Each point is reached from the start by the listed moves, each made 0, 1 or 2 times, or once backwards (-1), plus a little noise. Is the number of moves made odd or even? Then give how often each move was made.

Moves:
(1): [ 0.22 -0.03 -0.25]
(2): [0.26 0.19 0.08]
(3): [ 0.07 -0.31  0.00]
Start: [-0.09  0.16 -0.06]
Points:
[ 0.06  0.44 -0.32] => even (1, 0, -1)
[ 0.01  0.22 -0.64] => even (2, -1, -1)
[ 0.09 -0.24  0.28] => even (-1, 1, 2)
[ 0.64  0.48 -0.15] => odd (1, 2, 0)

Moves:
(1): [ 0.17 -0.04  0.02 -0.02 -0.04 -0.08 -0.09 -0.10 -0.13  0.22  0.06  0.04]
(2): [ 0.07 -0.12 -0.10  0.13 -0.21 -0.10 -0.03  0.22  0.29  0.19 -0.04 -0.03]
(3): [ 0.06  0.12  0.12  0.12  0.07  0.02  0.12  0.20 -0.15 -0.10 -0.10  0.03]
(4): [ 0.08 -0.20 -0.07  0.18  0.07  0.09  0.05 -0.01  0.02  0.05 -0.03  0.17]
(5): [-0.02  0.02 -0.19 -0.01  0.07 -0.15  0.08  0.07  0.09  0.03  0.12  0.09]
(6): [-0.03 -0.07 -0.16 -0.19  0.11  0.18 -0.20 -0.01  0.07 -0.03  0.15 -0.01]
(7): [-0.10  0.16 -0.03 -0.12  0.18  0.21  0.24  0.05  0.10  0.06  0.12  0.03]
(8): [-0.13 -0.21 -0.01  0.02  0.06 -0.15  0.10  0.13  0.00  0.00  0.20 -0.08]
(9): [ 0.19 -0.04  0.17  0.03  0.06 -0.03  0.03 -0.26  0.19 -0.04  0.00  0.06]
Start: [-0.07  0.16 -0.19 -0.03 -0.06 -0.11 -0.02  0.01 -0.03  0.04  0.08 -0.14]
Points:
[ 0.66 -0.14 -0.40  0.37 -0.11 -0.22  0.22 -0.42  0.50  0.98  0.11  0.51] => odd (2, 1, -1, 2, 1, -1, 1, -1, 1)
[-0.17  0.02 -1.13 -0.61  0.61  0.36  0.06 -0.07  0.51  0.53  1.02  0.25] => odd (1, 0, -1, 1, 2, 2, 2, 0, 0)
[-0.26 -0.34 -0.88 -0.03  0.50 -0.24  0.08  0.94 -0.32  0.13  0.87  0.08] => odd (1, 0, 2, 1, 2, 2, 0, 2, -1)
[ 0.21 -0.80 -0.27  0.14  0.70 -0.17 -0.07 -0.30  0.07 -0.31  0.65  0.26] => even (0, -1, 1, 2, 1, 2, -1, 2, 2)
[-0.28 -0.20 -0.55 -0.19 -0.05 -0.59 -0.30 -0.10 -0.49  0.18  0.50 -0.19] => odd (1, -1, -1, 0, 1, 0, -1, 1, -1)

Moves:
(1): [-0.03  0.02  0.30 -0.15 -0.07  0.20 -0.10 -0.13 -0.17 -0.03 -0.02  0.06
 -0.07 -0.06 -0.05 -0.05]
(2): [ 0.02 -0.04 -0.17 -0.04  0.21  0.07  0.02 -0.07 -0.10 -0.08  0.10 -0.05
 -0.18 -0.13 -0.03 -0.05]
(3): [ 0.13 -0.06 -0.15 -0.12 -0.01 -0.04  0.06  0.02  0.26 -0.03  0.17  0.03
 -0.02  0.15  0.15  0.13]
(4): [-0.36  0.02  0.01  0.05  0.12  0.21  0.16  0.07 -0.01 -0.01 -0.11 -0.10
  0.10 -0.14 -0.01 -0.09]
(5): [ 0.16 -0.09  0.04  0.07 -0.06 -0.18  0.13 -0.04 -0.15  0.01 -0.29  0.18
 -0.27  0.06 -0.26  0.10]
(6): [-0.22 -0.10  0.06  0.04 -0.08 -0.06  0.02 -0.02 -0.07  0.02  0.02  0.00
 -0.15 -0.04 -0.09 -0.12]
(7): [ 0.03 -0.10 -0.08 -0.14  0.05  0.12 -0.02 -0.08 -0.13  0.07  0.07 -0.09
 -0.10  0.38  0.01  0.00]
(8): [ 0.00  0.03  0.06  0.01  0.08  0.28  0.04  0.23  0.05  0.06  0.05 -0.12
 -0.02 -0.14 -0.05 -0.03]
(9): [ 0.06 -0.12 -0.11  0.01 -0.22  0.06  0.29 -0.05  0.16  0.03  0.07  0.03
  0.13  0.08  0.26  0.02]
(10): [ 0.04 -0.21  0.13  0.10  0.15 -0.09 -0.02 -0.08  0.32 -0.15  0.00 -0.06
  0.12  0.14  0.16  0.12]
(11): [-0.21 -0.03 -0.12 -0.09  0.07  0.05  0.05  0.06  0.09  0.06 -0.35 -0.35
  0.04 -0.27  0.14 -0.19]
(12): [ 0.01  0.17  0.42  0.02  0.25 -0.35 -0.04 -0.06 -0.24 -0.25 -0.01 -0.22
 -0.22 -0.02  0.01  0.33]
(13): [-0.11 -0.15  0.09  0.05 -0.20  0.31  0.05 -0.01  0.06  0.04  0.03  0.16
 -0.22  0.13  0.14 -0.16]
(14): [ 0.01  0.17 -0.07  0.13 -0.17  0.01  0.03 -0.03 -0.02  0.09 -0.04 -0.02
  0.08 -0.15 -0.23  0.19]
Start: [-0.18 -0.03  0.07  0.02 -0.01 -0.02  0.06  0.16  0.04  0.15  0.10 -0.15
  0.09  0.04 -0.04  0.21]
Points:
[-0.67  0.15  0.93  0.10  0.63  1.00  0.97  0.33 -0.11 -0.42  0.21 -0.72
 -0.31 -0.89  0.48  0.46] => even (1, 2, 0, 2, 0, -1, -1, 2, 2, 0, 0, 2, 1, 0)
[-0.45  0.17  0.63 -0.37 -0.08 -0.04 -0.10 -0.04 -0.11 -0.19  0.46 -0.03
 -0.28 -0.05  0.58  0.10] => odd (1, 0, 1, 0, -1, 0, -1, -1, 0, -1, 0, 1, 1, -1)
[ 0.49 -0.99  0.67 -0.10 -0.13  0.31 -0.04 -0.23  0.31  0.03  0.71  0.34
 -0.79  1.62  0.00  0.60] => even (1, 0, 1, -1, 1, 1, 2, 1, 0, 2, -1, 0, 1, 0)
[ 0.18 -0.03  1.02 -0.50 -0.55  0.05 -0.03 -0.49 -0.97  0.12  0.29  0.54
 -0.99  1.36 -0.30  0.68] => even (2, -1, 1, 0, 1, 0, 2, -1, 0, -1, -1, 1, 1, 0)
